Each row is a point. Each copy is the shape, with its points in the same order, turned, moved and blurred by noise. Is it also mirrored, or only turned?

Shape (9 x 3):
[[ -7  24 -16]
 [-31   3  53]
 [-24  10  -4]
 [-28  23  -8]
 [ -8 -73 -10]
 [ 70 -95  -2]
 [ 17  17  -1]
 [ -9  -4  12]
 [ 61 -46  22]]
Copy 1, 9 rows:
[[ 15  24  10]
 [-43  52 -28]
 [  5  25 -15]
 [ 17  34 -11]
 [-36 -44 -31]
 [-82 -81  29]
 [ -8  23  26]
 [-22  18  -5]
 [-74 -27  39]]
Copy 1 is: only turned
Copy 2 (9 x 3):
[[ 18   4  -9]
 [-10   5  58]
 [ 22  -9  17]
 [ 26   6  14]
 [-16 -87   4]
 [-80 -90 -44]
 [ -4   8 -19]
 [ -6 -18  13]
 [-72 -41 -23]]
Copy 2 is: mirrored

Shape, 7 rows:
[[-79 -10  17  41]
 [ 61  12 -33  11]
 [ 41 -15  40 -50]
 [-14 -14 -35 -14]
 [-66  13 -12  74]
 [-55  29  33  -6]
 [ 47 -78  -6 -24]]
Copy 1:
[[ 65  -6 -32 -18]
 [-19  43  48  62]
 [-54  13  61 -33]
 [-19  27 -16  14]
 [ 77  -1 -41  25]
 [ 14 -51   2  -9]
 [-38  93  24 -20]]
Copy 1 is: only turned
Copy 2, 7 rows:
[[ 26  76  68  -2]
 [ 33 -22 -42  46]
 [-30  -6 -47 -26]
 [ 27 -16  28   2]
 [ 55  70  66  37]
 [-26  51  46  12]
 [ 47 -30 -39 -55]]
Copy 2 is: only turned

Shape (14 x 8):
[[-31  36  22 -39  28 -39 -28  -7]
 [ 18 -61  -7  43 -49 -40 -19   0]
 [ 31  25 -44 -16 -17  13 -20  39]
 [  7 -11 -52  49   8  -8 -66   6]
 [ -6 -46 -22 -37  36 -26 -53 -45]
 [-22 -12  27 -20  18 -28 -30  25]
 [ 33 -30  20 -44   3   4  27  22]
 [ -9 -52  28   3  31  19  28  32]
 [-10  -8 -34  19 -43  54 -41 -40]
 [ 14 -52 -45 -44  10   5  23  36]
 [ 21 -16  -9 -30 -37  52  33 -46]
 [ -6  12 -50  17  29  33 -16  17]
 [ -5 -11   5  45  -9 -10  28  29]
 [-32  26 -48 -33 -26  59   1 -28]]
Copy 1 (14 x 8):
[[-12 -75  19  36  -5   4   9 -12]
 [-58  31   1  -2  44  32  25 -88]
 [ 10  10  18   4  49   7 -58 -31]
 [-18 -22 -26 -26  92  -6  14 -49]
 [ 21 -63   4 -20  10  19  62 -71]
 [-45 -48  24  -4   1  16  14 -27]
 [  0  18  50 -10 -18  48 -12 -38]
 [-33  21  67 -31   1  35  34  -1]
 [  6  26   3   6  40 -61  17 -60]
 [ 17   7  82 -14  32  56   0 -50]
 [ 42  64  37  30 -15 -10  21 -54]
 [ 18  -2  30 -17  76 -12  11   0]
 [-61  40  28  10  40  31  20  -5]
 [ 47  18  44  48  32 -44   6 -27]]
Copy 1 is: mirrored
Copy 2:
[[-40  -2   6  -4  52  31 -19 -25]
 [-29  15 -37 -51 -13  26  14  95]
 [ 16 -36  16 -14  35   1 -47  51]
 [-12   7   6  17 -20  49 -45  78]
 [-12  32  21 -47  -6  80 -23  -9]
 [-37 -34   6 -10  33  41  23   4]
 [ 28 -25  27 -39  41   5  43  21]
 [ 13 -15  27 -10   1  21  76  15]
 [ 32   6 -47  -6 -49  18 -55  14]
 [ 20 -11  58 -59   1   9   7  38]
 [ 69  13 -32 -49  -6 -22  -9  -3]
 [ 22  -8  31  23 -14  14 -27  32]
 [ -9   5  -7  16  -3 -16  35  51]
 [ 36 -16   1  -8 -27 -26 -60 -29]]
Copy 2 is: only turned
Copy 3, 14 rows:
[[ -2  11  61  10   4  59 -20  -8]
 [-37 -29 -23  37  45 -23  57  17]
 [ 11 -36   7 -30 -33  40  62  20]
 [-69 -37  15  -3  -9  16  45  61]
 [-27  37  55 -28  38  -8   6  46]
 [  9 -15  31  22  28  40  -9  27]
 [ 69  -7  10   2   5 -11  20  12]
 [ 44 -15 -19  30  -1 -15 -23  49]
 [-56 -39 -26 -63  -6  -9   9   7]
 [ 49  23 -21 -15  -3   4  45  57]
 [ 20  -4 -25 -54 -19 -43  12 -27]
 [-20 -19  -2 -23 -54  25  14  56]
 [ -1 -30 -31  51 -24   6  16  16]
 [-14   5 -30 -78 -40  25  -4 -12]]
Copy 3 is: only turned
